Every row gives one point. Each copy is the shape, with its points in the same order, stretched, turned, moved and blurred by noise. Say if it was mirrored as well.
In the rows, zero is written as 128.

Shape, 6 rows:
[[137 146 136]
 [122 106 213]
 [157 167 126]
 [ 94 124 190]
 [134 188  96]
 [134 141  74]]
Copy 1 (6 x 3):
[[134 137 139]
 [214  90 185]
 [132 168 127]
 [170  93 196]
 [ 82 174 131]
 [ 79 132  91]]
Copy 1 is: only turned
Copy 2:
[[139 149 145]
 [127 213  81]
 [164 141 162]
 [105 199 102]
 [137 120 185]
 [133  85 143]]
Copy 2 is: mirrored
Copy 3 (6 x 3):
[[136  95 145]
 [138 149 202]
 [146  71 141]
 [112 133 188]
 [120  50 120]
 [127  91  95]]
Copy 3 is: mirrored

Shape:
[[161 162 118 127]
 [ 60 135  62 127]
 [166 144 104 176]
 [ 70 137 119  90]
 [ 73 103 162  44]
 [128 161 147 146]
 [ 89  80 174  86]
 [164 172 172 151]
 [136 105 127 113]]
Copy 1:
[[118 154 166 138]
 [127 113  64 113]
 [124 165 140 185]
 [139  78 118  84]
 [124  34 148  61]
 [160 135 155 134]
 [137  25 143 107]
 [161 148 197 153]
 [100  84 139 136]]
Copy 1 is: mirrored
Copy 2, 9 rows:
[[166 148 112 134]
 [101 202 179 138]
 [131 155  78 153]
 [137 149 196 131]
 [132  99 221 103]
 [155 136 132 170]
 [118  83 192 125]
 [180 111 107 167]
 [123 118 139 125]]
Copy 2 is: only turned
Copy 3, 9 rows:
[[ 93 110 114 175]
 [134 241 111 124]
 [122 126 134 210]
 [114 184 112  81]
 [129 143  95  21]
 [ 89 119 154 148]
 [151 133 121  51]
 [ 77  72 155 171]
 [144 128 110 128]]
Copy 3 is: mirrored
Copy 4, 9 rows:
[[134 143  80 118]
 [ 74 166 150 146]
 [123 136  62 173]
 [101 139 165 106]
 [122  77 199  61]
 [161 142 114 137]
 [137  73 183  96]
 [190 126  76 121]
 [126  91 119 116]]
Copy 4 is: only turned

Shape, 7 rows:
[[136 156 136  87]
 [106 166 174 169]
 [131  74  77  66]
 [189 152 130 154]
 [ 73 141  74 100]
 [ 95 142  98 150]
 [134 132 173 137]]
Copy 1, 7 rows:
[[130 133 163  71]
 [190 142 177 155]
 [ 52  93 100  72]
 [137 196 110 119]
 [143  67 118  66]
 [168 100 119 119]
 [142 146 174 142]]
Copy 1 is: mirrored
Copy 2, 7 rows:
[[160 115 115 172]
 [ 88 170  93 146]
 [181  33 128 121]
 [194 166 104 120]
 [130  65  58 166]
 [122 116  55 136]
 [119 145 131 132]]
Copy 2 is: mirrored

Shape:
[[135  87  91 111 163 179]
 [ 98 128 148 100 160  72]
 [141 129 111  80  68 116]
 [ 83 208 135  84 192 137]
 [173 181  49 167 146 135]
 [109 103  61 164 147  88]
 [119 127 116  65 142 145]
 [ 65 116 166 117 110 128]
 [107 106 126 131 177 121]
 [ 89 119 129  56  90 104]
 [101 146 156 175 100 161]]
Copy 1, 11 rows:
[[109  92 183  79 136  95]
 [125 186 157 149 136 150]
 [102  92 131  65  78 151]
 [ 28 143 181 199 166 189]
 [107  30  51 128 176 140]
 [139 112  59 104 148  85]
 [ 76 126 192  93 117 148]
 [ 92 160 178 148  81 122]
 [133 149 161 140 149 113]
 [ 77 153 167  78  72 148]
 [103  87 138 179  91 124]]
Copy 1 is: only turned
Copy 2, 11 rows:
[[ 80 126 101 133 142 153]
 [155 190 136 140 171 116]
 [ 77 173 162 176 101 129]
 [195 205 153 144 161 231]
 [135 157  96 150  53 177]
 [122 142  73 176 119 100]
 [ 99 174 138 148 149 168]
 [145 145 167 168 169 134]
 [141 151 110 131 166 126]
 [ 90 181 161 185 152 137]
 [166 120 165 147 116 156]]
Copy 2 is: only turned

Shape, 12 rows:
[[ 80 133 163 149 133 184 144 146]
 [108 180  80  82 149 134  90 154]
 [158 105 157 116 197 150 183 136]
 [147 110  98  86 155 135 131 143]
 [174 109 170  82 100 161 131  99]
 [ 82 154 120 172 116  78 180 122]
 [172  96 168 153 140  80 192 189]
 [164 143 167 185 125 160  83 171]
 [ 99 128 145  80 170  91 175 152]
 [146 113 113  94 169  95  98 134]
 [ 95 112 121 147  90  82 126 177]
 [185 173  72 123 115 131  90  95]]
Copy 1 (12 x 8):
[[130  83  63 214 133 186 150 135]
 [142 179  48 133  75  97 184 137]
 [117  81  65 123 170 142 202  83]
 [137 129  78  93 100  96 183  89]
 [180 128 101 103 155 147 121  60]
 [ 93 100 138 211 146  95 161 155]
 [148  28 154 104 149 128 240 142]
 [137 111 132 119  97 227 201 166]
 [133  86  63 144 174  85 196 152]
 [111 145  87  70 119 104 176 144]
 [141  84 125 131  93  90 171 177]
 [115 208 143 110  82 118 153  66]]
Copy 1 is: mirrored
Copy 2 (12 x 8):
[[112 106  57 125 162  83  76 202]
 [146 149 105  90 118  75 156  93]
 [151  66 128 114 113 138  81 196]
 [138 101 112 109 111 138 141 111]
 [173  68 105 161 149 101 114  96]
 [ 41 138 154 150 102 127  89 188]
 [104 110 137 178  65 199  68 192]
 [178 156  72 167 165 112 116 179]
 [102  99 152 104  71 133  62 147]
 [147 128 157 107 110 152 122  94]
 [ 60 159 106 160 101 160 103 131]
 [169 138 137 146 147  88 206  85]]
Copy 2 is: mirrored
Copy 3:
[[108 123 135 127 101  46 128 140]
 [161 194 111  97 116 159 137 156]
 [ 85 129 210  97 150 117 152 115]
 [114 153 147 123 135 166 129 153]
 [ 88  89 145 111  88 140  56 150]
 [131 137 112 159  96  76 204  38]
 [122  82 162 101 179 106 156  62]
 [138 110 163 101 154  69  24 100]
 [110 150 122  85 131 134 211 115]
 [107 172 141  99 156 176 108 122]
 [139 122  70 146 135 104 144  96]
 [150 159 155 144  98 172  62 101]]
Copy 3 is: only turned

Shape, 12 rows:
[[115 133 119  88  76 160 140 122]
 [117  78  82  74 133  75  91 163]
 [167 139 170 178 149 158 113 140]
 [185 172 147 219 156 163 158 138]
 [103  98  87 103 168 142  56  51]
 [180 118 105 110 105 138 172 124]
 [163  97 161 162 102  92 180 149]
 [114 146 139 139 174 164 142  97]
 [ 62 126  73 137 151 128  99 123]
 [ 90 149 105 118 162  83  88 114]
 [153  90 129 191 112  81 136 169]
 [123 164 102 106  84 131 130  96]]
Copy 1, 12 rows:
[[116 169 119 127  98 165 137 125]
 [141  71  20  88  79 166 107 153]
 [164 158 151 167  92  72 117 157]
 [129 167 200 234 113  42 142 140]
 [186 118  91  74 183 183  88 102]
 [111 113 165 157  99 112 177 141]
 [ 88 110 156 151  77  64 130 176]
 [143 168 118 145 157  93 140  96]
 [129 124  73 122 151 149  89 101]
 [137 148  54 124 154 159 106 161]
 [ 98  86 133 164  68  86  92 177]
 [ 96 185 137 147 155 186 140 155]]
Copy 1 is: mirrored
Copy 2:
[[135  82 120 149 146 153 163 129]
 [ 47 132  55 191  86 103 130 133]
 [155 198 170 109 140 157 119 162]
 [164 237 202  72 172 162 129 127]
 [ 40  87 151 184 142  47  87 198]
 [138 137 108 154 183 114 147 103]
 [154 189  71  78 138 122 152 106]
 [ 88 149 154 123 177 144  82 167]
 [ 33 135 136 126 109 125 133 161]
 [ 39 143 136 135  87 118  88 127]
 [133 216  88  76  97 107 172 120]
 [121  95 162 135 131 124 151  96]]
Copy 2 is: only turned

Shape, 14 rows:
[[111 111 108 128 107 125 131  88 174]
 [111 154 184 132 125 154 109 123 148]
 [106 116  94 125  78 107 163 131  95]
 [ 97 117 135 177 148 126 139  99 149]
 [ 96  88 168 124 152  96 120 126 178]
 [120 183 131 124 144 107 127 134 168]
 [120 107  61 126  42 110 146 133 142]
 [158  89  79  94  87 105 195 118  99]
 [144 117 109 118 163 112  84 123 122]
 [113 142 174 136 125 123  87  70 153]
 [114 122 139  67 178 170  85 156 134]
 [149 122 159 141 172 169  75 168 152]
 [ 79 108 140 103 199 132  63 155 109]
 [155  79  72 113  29  52 171 146  98]]
Copy 1, 14 rows:
[[135  88 102 122 143 156 119 127 142]
 [109 151 161  95 145 128 139 102 149]
 [139 147  48 164 117 112 103 147 116]
 [159 123 111 105 171 158 126 165 132]
 [113 113 139 115 129 183 169 134 106]
 [108 118 157 148 184 136 120  99 122]
 [133 113  49 178 112 136  95 141 154]
 [181 128  26 181 110 123 118 120 106]
 [160  99 174 138 118 124 111 114  95]
 [122 107 151  82 133 104 150 107 146]
 [137 130 197 105 115 176  92  77  87]
 [160 144 228 124 132 161 125 111 138]
 [126 120 205  85 106 175  89 139  66]
 [146 128   7 228  72  85 136 144 128]]
Copy 1 is: mirrored
Copy 2, 14 rows:
[[123 121 112  99 154 183 161 110 149]
 [126 144 158 148 142 159 100  89 125]
 [127 145  76 139  91 117 165 123 185]
 [ 70 132 124 133 138 158 149  76 138]
 [ 87  92 124  78 144 141 106  72 144]
 [142 139 140 102 156 127 153  81 103]
 [152 145  79 105 139 135 189 137 227]
 [147  93  80 115  78 125 197 152 176]
 [107 140 114 100 149 116 126 169 110]
 [105 135 120 154 159 200  96  83 101]
 [118 179 172  71 105 107  82 150 102]
 [102 149 190 119 166 106  93 146 127]
 [ 65 188 132  82 116  96  66 134  96]
 [159  86  22 119 112  87 194 147 237]]
Copy 2 is: only turned
